Each row of a before or after table is a point. One or more steps were done to the points. Then noise was added and the rows were shuffled. The steps act on columns, c1 being the first. Write out the steps. A step turns or swaps two columns, mirrors them in a line or flattens them onto one, adds a multiple of one to another, or multiplies or shifts one. Angles are multiples of 10 degrees, from the lower column toward the higher: turns from -170 to 170, lines from 10 to 170 but not 90. Use the fewest steps. Two steps may share a column if one is a turn and the other turns, adds or multiplies; they go together, in the order done. Otherwise the lowest column goes first.

Before, 10 rows:
[[ 6.7 -1.3]
 [-4.3  3.4]
 [-1.5  4.0]
 [-6.1 -2.4]
 [ 0.8 -1.2]
 [-7.1 -3.7]
 [ 2.0 -3.2]
 [ 6.4 -0.4]
 [ 4.8 -2.0]
 [-1.0  5.7]]
After, 10 rows:
[[-6.5 -1.4]
 [ 6.0 -3.6]
 [ 4.2  2.4]
 [-1.7 -4.4]
 [ 7.0 -5.0]
 [-0.8 -2.0]
 [-4.5 -3.0]
 [ 1.3  3.2]
 [-6.5 -2.5]
 [ 1.1  4.7]]
Steps: multiply c1 by -1; shift c2 by -1.0

Before, 13 rows:
[[ 6.6  1.3  8.0]
 [-0.1 -0.7 -2.5]
 [ 5.6  5.9  4.7]
 [ 0.7  9.2  4.4]
 [-0.7 -2.4 -1.7]
 [ 4.5  3.5  4.0]
 [-0.4  9.6 -0.1]
 [ 2.0  4.3  1.3]
 [ 3.7  9.8  1.6]
 [ 2.3  0.2  2.7]
 [ 1.8 11.3  7.8]
 [ 7.4 -4.1 -0.6]
 [10.0 -4.0  0.9]]
After (13 x 3):
[[ -1.1  -1.7   2.3]
 [ 14.4  23.7  -4.4]
 [  8.1  10.5  -1.4]
 [  7.6   0.0  -7.9]
 [ 13.8  12.6  -4.7]
 [ 18.5  28.3  -7.8]
 [  2.3  -0.6  -2.7]
 [  0.1 -14.7   0.8]
 [  9.2   6.8  -3.9]
 [  2.7 -15.4  -1.1]
 [ 18.1  23.4  -1.6]
 [ 14.2  25.4   0.2]
 [ -4.3  -5.8   1.6]]
Steps: multiply c2 by 3; turn c1 and c2 by -30 degrees; multiply c3 by -1

Before:
[[ 1.8  4.1  3.3  2.6  4.2 -8.0]
 [ 7.3  2.2  1.0  1.9 -0.8 -6.5]
 [ 0.8  2.5  1.8 -1.2 -7.2 -6.3]
 [-6.8 -3.2 -2.9  2.0  1.1 -0.8]
 [-2.6 -0.8 -3.1 -8.9  6.7 -3.0]
 [ 2.3 -4.5 -3.6  2.9  6.6 -6.0]
 [-1.9 -6.3  3.0 -5.2  1.8  5.1]
 [-5.9  0.0 -5.7 -1.7 -6.1 -2.7]
 [ 2.5  2.9 -0.4  3.9 -4.1  2.0]]
After, 9 rows:
[[ 4.5 -4.3 -4.5 -7.2  5.0  0.1]
 [ 0.5 -2.9 -5.2 -1.4 -5.0 -1.5]
 [ 0.5  3.3  4.7 -0.1 -0.5 -5.8]
 [ 4.2  0.2  0.7 -1.4 -9.4  3.5]
 [ 2.0  2.8  6.0 -6.8  5.9  1.4]
 [ 1.7 -0.1 -7.0  2.5  1.7 12.5]
 [-2.5  4.1 -1.0 -7.9  5.9  0.2]
 [-3.2 -6.6 -1.9  6.4 -0.3  2.4]
 [-1.4  2.8  6.8 -4.9 -3.9  5.1]]
Steps: turn c1 and c3 by 70 degrees; turn c3 and c5 by 50 degrees; turn c4 and c6 by -120 degrees; multiply c6 by 1.3

Before:
[[-13.2   2.0   1.3   4.9   6.9   1.2   1.6  -4.5]
 [  4.5   4.7   2.3  -6.8   2.4  -3.1  -3.1   4.5]
 [-11.3  -0.6   1.3  -1.0  -4.2  -3.9  -1.0   3.1]
 [  4.6   2.4  -2.0  -0.3  -2.6  -4.9  -4.8   7.7]
 [ -6.1   3.1  -1.6  -1.6  -4.4  -0.6  -3.7   1.5]
 [ -6.5   2.0  -0.7  -1.3  -3.8   2.7  -6.5  -0.4]
 [  0.9   3.9   5.8  -0.1  -0.1   0.0  -3.6   6.3]
 [  5.8   1.6  -1.9  -7.6   5.5  -1.8  -3.9   9.2]
 [ -8.9  -1.1  -1.2   6.0   2.7   0.8  -0.9  -3.1]
 [  5.5   0.9   2.6  -5.4   0.9  -7.1  -7.3   2.3]
 [ -4.4   5.0  -0.9   1.1   1.6  -0.8   4.2  -3.1]
 [ -6.9  -3.9   1.8   2.3   1.7   3.9   4.9  -4.4]]
After:
[[  4.7  -1.9  -4.7   1.9   1.3  -1.5  -7.4   5.4]
 [ -1.8  -2.1   2.3   1.6  -7.0  -0.2  -5.9  -2.2]
 [-13.7   3.6   1.3   4.3  -5.6   1.2   2.9  -3.9]
 [ -5.7   4.0   4.2  -2.1  -3.9   2.0   6.2  -2.5]
 [ -7.9   6.1   0.8   1.8  -5.0  -1.0   0.5  -3.1]
 [ -0.7  -3.3  -0.7   2.0  -7.1  -1.4  -3.8   0.4]
 [  2.7  -4.8  -7.4  -2.0   4.4   2.5  -7.2  -0.1]
 [ -4.0  -1.7  -0.9   5.0  -2.1  -0.9   4.7  -1.0]
 [  1.1  -8.1  -3.6   0.8   5.1   2.9  -3.9   3.1]
 [ -0.2  -7.7  -2.1  -2.5   7.9  -1.5  -6.6   7.3]
 [ -4.1  -0.1  -4.2  -1.1 -11.4   1.4  -2.0   2.6]
 [  0.7  -2.1  -0.1   3.6   0.8   5.6  -5.5   5.1]]
Steps: turn c1 and c5 by 50 degrees; mirror c2 and c4 in the line at 60 degrees; swap c3 and c6; turn c7 and c8 by 20 degrees
